Rows are points. Each copy is the shape, with its points in the same order, turned, moved and blurred by noise. Some copies are also mirrored. Which?

Shape:
[[-43 -46]
 [ 47   6]
 [-27   5]
 [-43 -25]
 [ 75  17]]
Copy 1 (5 x 2):
[[ 38  63]
 [-11 -27]
 [-14  43]
 [ 23  66]
 [-34 -60]]
Copy 1 is: mirrored
Copy 2, 5 rows:
[[-74 -40]
 [ 25 -36]
 [-37  -4]
 [-69 -28]
 [ 60 -37]]
Copy 2 is: only turned

Shape, 8 rows:
[[  7  -6 -29  19]
 [ -5 -37  26 -24]
 [ 34 -14   4  21]
 [ -4  -1   8  32]
 [-39  46   5 -80]
 [ 29  -3   9  19]
 [ -3   7 -32 -10]
 [ 14  18  35  45]]
Copy 1:
[[ 17   9 -39   0]
 [-20 -19   4 -50]
 [ 29 -21  -9  -2]
 [ -5 -13 -19  15]
 [-46  81  30 -39]
 [ 22 -15  -2   4]
 [  6  33 -28 -16]
 [  0 -25  11  38]]
Copy 1 is: only turned
Copy 2 (8 x 4):
[[ 10  -5 -16  22]
 [-14 -47  36 -11]
 [ 27 -11  24  27]
 [-12   3  16  28]
 [-30   8   3 -95]
 [ 18   1  26  20]
 [  4  -5 -22 -12]
 [ -4  30  46  34]]
Copy 2 is: only turned
Copy 3, 8 rows:
[[  9  13 -18  29]
 [-40 -10  28  -2]
 [  7   4  30  33]
 [ 24  -7   1   8]
 [-48  52 -17 -72]
 [ 19   4  22  19]
 [-14  25 -24  12]
 [ 49 -10  34 -10]]
Copy 3 is: mirrored

Shape, 9 rows:
[[ 34   9 -50  30 -10  -1]
 [ 23   8  40 -40  59  -3]
 [-42 -45 -31  56  26  34]
 [  0  26  37 -23 -11 -34]
 [ 22   3  16  -3 -17  -7]
 [-51   9  39 -41  -5 -69]
 [  5  45 -36  31 -25  30]
 [  5 -11  44  35  51 -22]
 [-15  52 -51 -25  48 -35]]
Copy 1:
[[-36 -15 -40  52  24  27]
 [ 16   4  41 -45  64  -2]
 [ 29  19 -92 -11  20  41]
 [-14  32  44  -7  -3 -27]
 [ -4 -10  21  16  -1  -2]
 [-14  52  18 -30 -12 -84]
 [-54  22 -22  30  -5  54]
 [ 41  40   0  -1  49  -2]
 [-83  35 -19 -15  65 -19]]
Copy 1 is: mirrored
Copy 2:
[[ 32 -35 -28  10  -5 -32]
 [ 24  40  16  29  87  10]
 [-18 -60  30  65 -17  21]
 [ -8  45   2 -28  32  -2]
 [ 21   9  10 -20  20  -4]
 [-70  51  21 -27  41  -6]
 [ 24 -18 -53   5 -27  14]
 [ 12  32  52  56  17 -12]
 [-25  13 -67  39  56 -22]]
Copy 2 is: only turned
Copy 3, 9 rows:
[[-20  13 -55  -1  37 -29]
 [ 32 -26  46 -33  26  12]
 [-81 -10 -39 -13  44  52]
 [-10  10  39 -17 -17 -30]
 [ -8  11   2  13  -3 -15]
 [-44 -27  57 -52 -45 -35]
 [-28  65 -45 -20  26  -7]
 [-32 -18  48   6  59   8]
 [-10  -1  -5 -95  45 -45]]
Copy 3 is: only turned
Copy 4 (9 x 6):
[[ 31  -8 -51  23   5 -20]
 [  5  41  -4 -75  32  19]
 [-12 -25  25  51  56 -20]
 [ 37  56   4 -35 -29   4]
 [ 16  23 -17 -18 -17  -8]
 [ 78  67  50 -30 -19  29]
 [  6  27 -58  56  -9  -3]
 [  4  35  21 -37  38 -44]
 [ 73  47 -33  -3  56  34]]
Copy 4 is: mirrored

Shape, 13 rows:
[[ 14  25  15  16  -6  -8  20  41  21]
 [ 12  47  -6 -29  23   0 -23  31 -21]
 [ 48 -24 -19 -31 -15  69   7  34 -30]
 [ 10 -45 -18  45  -2 -21   9 -38   8]
 [-10  63  -4  -4 -16  54  10  21 -38]
 [ 46 -12  -2 -22  -7  15 -16  14  51]
 [ 47 -13  27 -27  17   6  28  34 -43]
 [  7  19  39 -19  50 -23   3 -34  11]
 [-30  12 -11  49  20  -6 -37  23 -30]
 [-40 -35 -11  21 -10 -16 -22  18 -43]
 [ 22 -15 -24 -23   7   8  31  25   2]
 [ 47  78 -12 -16  -5   9  -1  28  -9]
 [ 32 -43 -18  28  37  28  16  33 -15]]
Copy 1:
[[ 31  38  15 -27  -1  10  48 -12   3]
 [ 14  29   9 -27 -38   9  12  44  12]
 [ 10 -13 -52 -13 -28  95  36   7  -6]
 [ -7 -13 -32  26  55 -16   6 -30  -2]
 [ -7  41  12  25 -57  45  54  22  -9]
 [ 27  12  -6 -40  19  56  -1 -25  32]
 [ 43 -33 -25 -42 -31  24  31   6 -30]
 [ 23 -30  39 -10  -9 -30  -1   2  33]
 [-30  38  14   7  22 -10  18  35 -36]
 [-54  16 -28 -21  15   1  17  -3 -48]
 [  8  -5 -37 -28  -1  27  42   2  20]
 [ 58  51   7   4 -50  26  23  30  19]
 [ 13 -22 -37 -17  46  35  45  26 -26]]
Copy 1 is: mirrored
Copy 2 (13 x 9):
[[-32  45 -10  16  -4  38  31  20  -2]
 [-42  40 -13  -4  37 -13 -15  52   4]
 [ 47  -3  -9 -36   6  35 -23  62  16]
 [ 24  -9   6  31   9  24  18 -66   4]
 [ 14  40  18  19   8 -23  18  80  -9]
 [-16  26 -14 -19 -24  30 -16  -3  51]
 [ -5  16 -10 -56  31  36   7  30 -31]
 [-44  38  23 -32  39 -16  30 -29  14]
 [-26   7  29  61  38   8 -14  14 -27]
 [-10 -38  11  37   8   1 -11   0 -44]
 [ -1 -12 -26 -16  17  23  25  21  21]
 [ -9  78 -39   2  23  -1   3  54  15]
 [ 10 -15  11   3  41  70   1  10  12]]
Copy 2 is: mirrored
Copy 3, 13 rows:
[[ 16  29  -4  35 -20 -19  14  44  19]
 [ 31  46 -25 -16  17 -47   9  37 -23]
 [ 52 -29 -28  16  35  32  17  41 -49]
 [  0 -31  -7  58 -19 -31 -20 -43   1]
 [ 10  33 -28 -27  36   9  53  21   8]
 [ 51 -20  -5  29   9 -22 -41  50   8]
 [ 41  -2  16  23  -7 -21  42  38 -60]
 [ 30  21  51  -2   2 -72  -7  -8  -2]
 [-41  47 -35  26  13 -35  -4  -8 -21]
 [-46   6 -33  10 -22 -13  -9 -12 -46]
 [ 56   3 -12  21 -19   2  -1  15 -25]
 [ 53  31 -41  -4  21 -44  41  49  18]
 [ 28  11  -8  71  13   6  -1   0 -52]]
Copy 3 is: mirrored
